Each wall is flat, endless, passes through zero and stands at right angles to its row. A trip goes straight from one point to another. List the walls that it crosses, first one first.

Walls:
(1): 18, 20, -9
(2): -16, 25, 14
(3): 9, -7, 2
(4): -18, 8, 20
(5): -15, -11, -1
Trips:
7, 36, -23 to -14, 19, -18 => 4, 5
60, 22, -3 to 6, -10, -15 => 5
-26, 4, -9 to -25, 22, -13 => 1
2, -33, 6 to 31, -32, 5 => 5
-9, 0, 36 to 47, 0, -35 => 3, 5, 1, 2, 4
-20, 13, 26 to 11, 37, 25 => 5, 1
-5, 6, -19 to -6, 9, -27 => none
0, -40, -40 to 19, -12, -10 => 1, 5
-20, 8, -9 to 9, 3, 17 => 5, 1, 3
-18, 14, 6 to 31, -15, 39 => 5, 3, 2

Walls:
(1): -12, -8, 25, 9, 26, 0, -4, 24, -9, 0, -9
(2): 22, -17, -17, 34, -23, 11, 49, -23, 24, 20, 38
(3): -13, 36, -5, 30, -18, 11, 16, 33, 45, -36, 3
(4): -1, -7, 26, 17, 11, 31, -18, 6, 3, 9, -60
Trips:
0, -11, 11, 5, 14, 3, -20, 33, -20, -22, -9 to -1, 25, 16, -32, -13, -10, 21, 26, -9, 19, -7 => 4
-29, 40, 1, -8, -26, 15, -22, -38, -4, 16, 17 to -11, 22, 9, -9, 32, 36, 13, -9, 15, -26, 23 => 3, 2, 1
24, 2, -14, -25, 3, 8, -17, -18, -9, -9, -58 to 9, -4, -16, -23, 6, -21, 18, -8, 30, -31, -4 => 3, 4, 2
-23, -3, -5, -2, -6, 7, -20, -13, 14, 27, -26 to 9, -28, -20, -1, 37, -1, 3, -5, 15, 14, 22 => 2, 1, 4
-20, 4, -23, -24, 2, 5, 26, 28, 16, 0, 33 to -27, 34, -8, -12, 9, -5, 7, 11, 0, -23, 29 => 2
0, 20, 9, -9, 8, -11, -3, 22, -18, -36, 20 to 11, -1, -5, -11, -26, 2, 5, 5, -28, -11, -12 => 1, 3
-6, -52, 23, -37, -44, -1, -7, -31, 21, 30, 8 to 17, 15, 1, 0, 7, 7, -18, 18, -24, -43, 9 => 2, 1, 3
